Each row is a point. To make a cloud, some directions were put in groups of two or more. Within a group, all points are equally far from the middle, so they leave a hole (a ring in 2 directions, a hollow ball in 3). The other directions are filled evenly. Then the cloud was stretched, turned, moved and blurred a little. How many holes are there, and how many directions does each take, smallest first?
In the rows, 128 means zero.

Cloud, 13 rows:
[[148 168]
 [132  87]
 [ 97 159]
 [ 58 163]
 [147  97]
 [133 163]
 [ 94 112]
 [120  91]
 [172 118]
 [142 185]
 [107 108]
 [134 118]
 [ 89 175]]
Holes: 0

Cloud:
[[101 152 111]
 [ 95  99 142]
 [111 125  71]
 [169  71 126]
 [108 155 103]
 [102 136  88]
 [114 183 128]
 [113 161 105]
 [ 87 116  92]
 [110  92 153]
 [ 78  93  97]
 [101 127 159]
 [190 133 172]
 [194 130 133]
 [125 147  85]
 [ 86 118  98]
 [182 113 100]
 [174  78  81]
 [ 90 133 127]
 [145 101 171]
 [120 105 167]
 [182 129  98]]
Holes: 1 (2)

Cloud, 28 rows:
[[ 67 117  93 135]
 [ 76 163 146 106]
 [111 186 117 115]
 [113 113 183 112]
 [117 147 151 151]
 [ 80 164 103  70]
 [108 125 173  88]
 [155 178 106 122]
 [129 154 127  62]
 [ 74 138 135 166]
 [ 70 115 131 135]
 [ 82 176 148 165]
 [ 85 136 136 108]
 [ 92 120 139 197]
 [ 38 141 151 110]
 [104 140 181  87]
 [108 166 171 153]
 [110 155 109 167]
 [ 96 114  81 146]
 [ 62 147 147 146]
 [106 157 174  89]
 [ 81 132  96 103]
 [122 121 106 122]
 [ 89 152 158 122]
 [ 91 145  85 110]
 [140 170 103 143]
 [ 98 113 104  98]
 [103 166 105 126]]
Holes: 0

Cloud (50 x 6):
[[134 149 114 132 147 192]
 [ 99 106 143  86 127 134]
 [146  72 109 149 130 102]
 [180 181 109 165 110 169]
 [173  92  64  92 147 160]
 [165 166 110 112 147 111]
 [122 135  95 139 142 136]
 [171 146 168 142 128 131]
 [151  79 147 104 147 174]
 [ 90 162  83 125  59 133]
 [156 118 127 161 118 149]
 [149  99 140 104 107 162]
 [179 157 178 148 171 145]
 [ 91 150 163  91 170  95]
 [105  77 172 130 123 122]
 [170 121 137 141 120  97]
 [101 136 134  97  70 108]
 [148 145 116 129  90 201]
 [174 149  78 143  86 164]
 [175 100 168 151 133 144]
 [152  84  78 107  66 130]
 [ 71 126  85 154  79 126]
 [169 126 146 138  98 123]
 [142  83  74 143  83 130]
 [ 85 111 160 104 190 111]
 [142 132 121 116  97  67]
 [136 133 147 126  73 158]
 [105  99  85 124 115  94]
 [116  84 159 177 105 157]
 [147  62 113 118 133 186]
 [162  92 133 136 157 158]
 [168 144 161 191 123 163]
 [155  76  93 136 162 140]
 [158 124 105 197 143 137]
 [ 89 113  82 142 167 125]
 [ 76  79 102  83 152 110]
 [176  46 102 144  86 124]
 [100 132 123 108  85 184]
 [168  70 114 191 106 123]
 [142 138  69 134 123 168]
 [ 91 118 169  99 100 106]
 [117 126  61 128 146 122]
 [ 99  50 139 111 140  98]
 [132 187 122 120 147 182]
 [109 159 108 122 138  78]
 [175  65 105 116 127 167]
 [ 88 113 112  64 119 113]
 [ 88  53 101 109 113  97]
 [119 136  98  60 120 127]
 [153 132 151 124 146 102]]
Holes: 0

Cloud:
[[140 172 120 150 166 174 159 159 123]
 [ 95 183 157 161  89 110 107 184 122]
 [136 159  97 100 144 106 134  98 159]
 [ 67 149 201 127 154 134  92 156 135]
 [ 92 119 187 110 116 103  86 110  77]
 [124 124 173 137 102 182 163 127 160]
 [143 118 206 144 114 158 138 141 107]
 [106 157 179  91 116 112 123  82  75]
 [118 161 145 130 178  89 112 127 110]
 [ 83 148 181 144  99 119  74 183 148]
 [111 141 111  94 178 196  79 114 151]
 [ 98  88 140  77 147 121 135 123 178]
 [ 66 127 166  62 129 119 111 135 178]
 [102 116 174 124  92 171  74 155 102]
 [ 60 163 173  91 101 123 122 176 169]
 [ 80 111 113 142 128 162 165 128 186]
 [129 167 161 125  76 135 141  77  91]
 [130 205 125 120 121  97 114 148 114]
 [ 94 170 154 154 111 149 160 115 209]
 [134 138 143 116 190 125 116  81 139]
 [ 98  79 184 129 137 152 130 121 145]
 [112 136 160 173 152 134 136 205 157]
 [ 98  94 161  73 152 134 115 113 169]
 [123 171 173 104 139 138 147  69 149]
 [183 134 148 138 162 170  90 139 153]
 [152 155 103 181 160 166 123 130 135]
 [170 108 141 121 127 181  79 169 125]
 [ 74 160 198 129 159  85 101 110 129]
 [133 137 128  86 167 154 158 168 157]
 [168 161 146 131  74 123 137  92 125]
 [123 152 196 109 144 103  97 184 130]
 [108 163 130 108  95 162 125 195 158]
 [ 83 160 117 127 117  66 170 123 131]
 [157 187 137 118 133  81 117 114 129]
 [ 81 138 207 111  99 121 172 155 126]
 [130 128 153 139 113 145  74 182 168]
 [109 182 192 135 144 110 166 171 166]
 [107 192 125 117 112 170 123  86 155]
 [122 127 181 124 131 137 153  71 115]
 [148 144 175 108 137 145  79 110 189]
 [169 138 155 166 107  92 108 106 183]
 [ 78 181 152 123  79  94 130 192 159]
 [ 72 157 154 169 157 149 145 121 137]
 [156 143 155 125  74 125 118  85 152]
 [129 193 184 114 130 148 161 141 107]
 [119 142 207  73 117 129 120 153 104]
 [140 153 167  68 139 161 116 169 150]
 [116 142 186  85 156 161 149  95 138]
 [111  87 158 101 178 117 122 130 169]
 [149  97 117  88 104 152 132 168 126]
 [ 94 110 131  84 173 126  89 143 177]
 [115 173 128  82  97 128 118 182 149]
 [116 158 164 113 121 153 172 199 121]
 [115 176 158  76  77 128 125 156  94]
 [ 97 154 160  97 190 140 131 117 109]
 [ 88 181 127  86 112 165  72 119 134]
 [ 97 120 173  72 160 166  59 134  98]
 [129 187 163 125 143 156 130 117 195]
 [110 201 195 131 146 129 113 122 118]
 [138 166  98 115  98 162 143 160 169]
 [ 98 126 137 143 159 151  89 160  64]
 [ 88 165 112 144 140 138 163  94 160]
 [120 174 197 130 167 133 104  87 142]
 [118  82 118 121 110 126  97 173 121]
 [106 109 131 161 117 166 128  90 166]
 [113 153 203  85 109  99  83 144 106]
 [137 104 200 114 118 143  98 154 152]
 [102 118 125 154 111  73  81 169 129]
 [103 119 169  68 134 158 135 111 167]
 [128 143 189 112 126 124 183 159 180]
 [ 91 168 112 144 133 120 166 141  95]
 [148 146 191 170 123 126 105  79 149]
 [102 116 195  88 153 133 103 116 185]
 [111 148 144 148 154 220 114 110 137]
 [ 65 143 133 185 116  99 131 125 116]
 [ 99 141  67  99 121 179 122 151 133]
 [ 33 139 139 153 108 102 137 163 119]
 [133 154 136  74 143 141  84 190 121]
 [ 85 140 219 105 122  81  85 143 131]
 [109 176 128 156 126 104 100 182 104]
 [125 189 170 177 129 133  93  94 152]
 [133 147 202 122 134  73 163 155 144]
 [115 150 173 181 102 143 181 137 192]
 [115  95 157  99 187 156  91 130 131]
 [ 97 147  93 114  94 111 148 120  95]
 [106 124 221 107 155 127 102 130 150]
 [158 130 196  80 139 158 118 151 122]
 [121 165 148  73  90 113 113 151 165]
 [ 91  77 161 121 133 166 128 145  99]
 [ 83 133 156 139 135 142 190 106 147]
 [148 121  99 114  92 103 135 122 148]
 [134 145 125 108 201 174  98  95 140]
 [132 108 161 163 121 156 143 197 136]
 [128 145 148 172 145 148 124 188  91]
 [134 173 102 120 159  99 106 101 153]
 [ 81 135 111 157 122  89  72 122 142]
 [126 122 158 140 103 184  79 136 161]
 [121 162 160 165  91 159 150  86 109]
 [114 172 198 175 137 142 104 134 117]
 [109 137 109 148 152 205 105 103 150]
 [ 45 153 107 104 115 109 112 148 156]
 [139  95 115 148 142 186 152 161 128]]
Holes: 3 (2, 3, 3)
